Each point is reached from the start by the listed moves, each made 0, 1 or 2 times, or once backwards (-1), plus a little noise. Say if it took an odd or an even number of moves. Then give how often each move was made.

Moves:
(1): [ 0.48  0.00 -0.08  0.01 -0.06]
(2): [ 0.01  0.43  0.01  0.03 -0.01]
Start: [-0.03 -0.02  0.07  0.25  0.02]
Points:
[-0.05 -0.45  0.06  0.22  0.05] -> odd (0, -1)
[-0.53 -0.46  0.14  0.21  0.09] -> even (-1, -1)
[-0.49  0.86  0.19  0.31  0.05] -> odd (-1, 2)

Moves:
(1): [ 0.28  0.00  0.05 -0.10  0.03  0.01  0.11 -0.01  0.03  0.09  0.01 -0.12
 -0.01]
(2): [ 0.00  0.24  0.04  0.02  0.01 -0.02  0.04 -0.02 -0.03 -0.03  0.02  0.07
  0.00]
(3): [-0.01 -0.08  0.30  0.00 -0.04  0.00 -0.02 -0.09  0.09 -0.03  0.03 -0.01
 -0.11]
(4): [ 0.05 -0.08 -0.01  0.37  0.11  0.06  0.04 -0.05 -0.07  0.04  0.09 -0.01
 -0.12]
(5): [-0.06  0.04  0.02 -0.06  0.27  0.04 -0.09 -0.07 -0.01  0.07 -0.08  0.03
 -0.03]
(6): [ 0.05  0.00  0.02 -0.05 -0.07  0.27  0.01  0.07  0.01  0.00 -0.06 -0.02
 -0.13]
(7): [-0.18 -0.09  0.04 -0.04  0.11 -0.05  0.35  0.09  0.01  0.00 -0.03  0.08
 -0.06]
(8): [-0.04  0.01  0.05  0.04  0.08 -0.10 -0.09  0.27 -0.03 -0.04  0.04 -0.02
 -0.06]
(9): [ 0.06  0.07 -0.10  0.03  0.00  0.01  0.00  0.00  0.37 -0.04 -0.07 -0.05
 -0.10]
(10): [-0.10  0.09  0.03  0.02 -0.06 -0.01  0.02  0.03  0.05  0.35 -0.01  0.00
 -0.01]
(11): [ 0.00 -0.07  0.01 -0.07  0.06  0.15  0.02  0.00  0.10 -0.01  0.32  0.03
  0.01]
Start: [-0.07  0.06  0.32  0.02 -0.16  0.04 -0.19 -0.04 -0.21  0.15 -0.13  0.01
  0.05]
Points:
[ 0.13 -0.40  1.03  0.57 -0.04  0.21  0.59 -0.55 -0.33  0.21  0.92  0.13
 -0.17] -> odd (1, 1, 2, 2, -1, -1, 1, -1, -1, 0, 2)
[-0.12 -0.27  0.66 -0.68 -0.06  0.84 -0.31  0.02  0.19  0.16  0.19  0.02
 -0.22] -> even (0, -1, 1, -1, 1, 2, 0, 0, 0, 0, 2)
[-0.33  0.22  0.64  0.56  0.85 -0.08  0.60  0.45 -0.17  0.58  0.71  0.24
 -0.32] -> even (1, 2, 0, 2, 1, -1, 2, 2, 0, 1, 2)
[-0.25  0.20  0.22  0.64  0.93 -0.36  0.45  0.18 -0.55  0.42 -0.36  0.15
 -0.20] -> even (1, 1, -1, 2, 2, -1, 2, 1, 0, 0, -1)
[-0.08 -0.40  0.96  0.60 -0.23  0.89 -0.11 -0.10  0.10  0.85  0.25 -0.10
 -0.69] -> even (0, -1, 2, 2, 0, 2, 0, 0, 0, 2, 1)
[-0.20  0.21  1.01 -0.66  0.40  0.32 -0.11  0.55 -0.49  0.27 -0.30  0.05
 -0.35] -> even (1, 1, 1, -1, 2, 2, 1, 2, -1, 0, 0)
